Each point is reached from the start by the listed moves, each made once or not at all, plus a little noise. Is the number of moves made odd or even? Then give how often each move was made.

Moves:
(1): [ 68  20   4 -59 -37]
(2): [ 10  45  39 107 -20]
(3): [-22 -57  44  36   2]
Start: [ -2  10 -31   3  -7]
Points:
[-20 -48   9  43  -7] -> odd (0, 0, 1)
[ 53  19  54  88 -68] -> odd (1, 1, 1)
[ 65  33 -28 -55 -44] -> odd (1, 0, 0)

Moves:
(1): [ 33   0 -11   1  31  34   2  -1 -23  -1  12]
(2): [-10  16  -1  -8  -1  18   6   1   3  21   9]
(3): [ 20  26  68 -12  39 -31  -2 -13 -18  27   0]
(4): [ -3   7  -5   4  10   3  15 -27   6   3  -5]
(5): [-17  23  16 -11  16  -4 -13  -7  21 -21  19]
(6): [  3  11  31  27   3  28 -26 -35  12  26   2]
(7): [-16 -15  -7 -14 -22  37  14  24   5 -25 -11]
(8): [ 9 11  3 34 11 15 41 39 -8 -8 -6]
Start: [ -2 -29  11  -9 -11  11  13  21  -3  19 -21]
Points:
[  0  35 121  13  36  58  32  26   3  18 -17] -> odd (0, 0, 1, 0, 1, 1, 1, 1)
[  5  10  11 -27  38  60  13  10   1  23  17] -> odd (1, 1, 0, 0, 1, 0, 0, 0)
[-25  22  87 -50  32  30  22  22  12  15   0] -> even (0, 1, 1, 0, 1, 0, 1, 0)
[ 29  10  84  16  43  -4  50  45 -30  44 -29] -> even (0, 0, 1, 0, 0, 0, 0, 1)
[ 53  20  70  15  86  38  66  23 -48  32 -20] -> even (1, 0, 1, 1, 0, 0, 0, 1)

Moves:
(1): [ -4  -6 -19 -38  11 -25 -26  26   3 -28  -1 -19   1 -20  -1]
(2): [ 32  11  24 -21  15  -4   6   5  -8  -8  -1  -6   9 -24  16]
(3): [  3  17  11   6  -1  -9  22  28   0 -21   0  16 -26  -2  -2]
(4): [  4  34  -9  27   0  41  22  -4  15 -24  10   2   9 -21  21]
(5): [ -1  26   7 -17  -1 -15  20 -12 -10   1   7  -8  22   6 -46]
(6): [ -6 -22 -15 -34  -5   2  17 -15 -13  -2  -3  59 -24  30   4]
(7): [  2 -13  -7   0  -1 -20  19  23 -25   6   2  -2  23  19  -5]
(8): [-11  20  -8   8 -11 -13 -13 -15 -21  -9 -43 -23   6   6  13]
(9): [-20  21   1 -21  -5 -12  26  38  33  13 -13   8 -12  12 -19]
(10): [ 15 -15  26  -5 -13 -12  20   6 -37  -7  -6 -29 -11  -2  28]
(11): [-64  21  18 -24  -6 -15 -12 -16   9   0   4  -1  36  -7   9]
(12): [ 10  -7  -8  12  23  -1  30 -26  -8  11  15 -18 -14   5  11]
Start: [-32   1  -2  13  -7  -6   3  -2  15 -15  30  15   1  32   9]
Points:
[ -2  -3  19 -87  16 -69  98  60 -16 -56  23  27 -75  29  45] -> odd (1, 1, 1, 0, 0, 1, 0, 0, 1, 1, 0, 1)
[-108   33   -9  -61   20  -59   23   19   56  -16   37  -15   14   17
    7] -> even (1, 0, 0, 0, 0, 0, 0, 0, 1, 0, 1, 1)
[ -3  82  -3 -37  35 -52 121  78  16 -68  50 -11  14   6 -18] -> even (1, 1, 1, 1, 1, 0, 1, 0, 1, 0, 0, 1)
[-45  19 -53 -42  20   6  69  19  48 -49  43  46 -42  37  20] -> odd (1, 0, 0, 1, 0, 1, 0, 0, 1, 0, 0, 1)
[ -49   40   61  -88    0 -106   53   62  -55  -72   36  -32   50   -1
   10] -> odd (1, 1, 1, 0, 1, 0, 1, 0, 0, 1, 1, 0)
[-99  78  28 -95 -19 -64  50 -14   3 -21 -18  43  36  53 -19] -> even (0, 1, 0, 0, 1, 1, 0, 1, 1, 0, 1, 0)
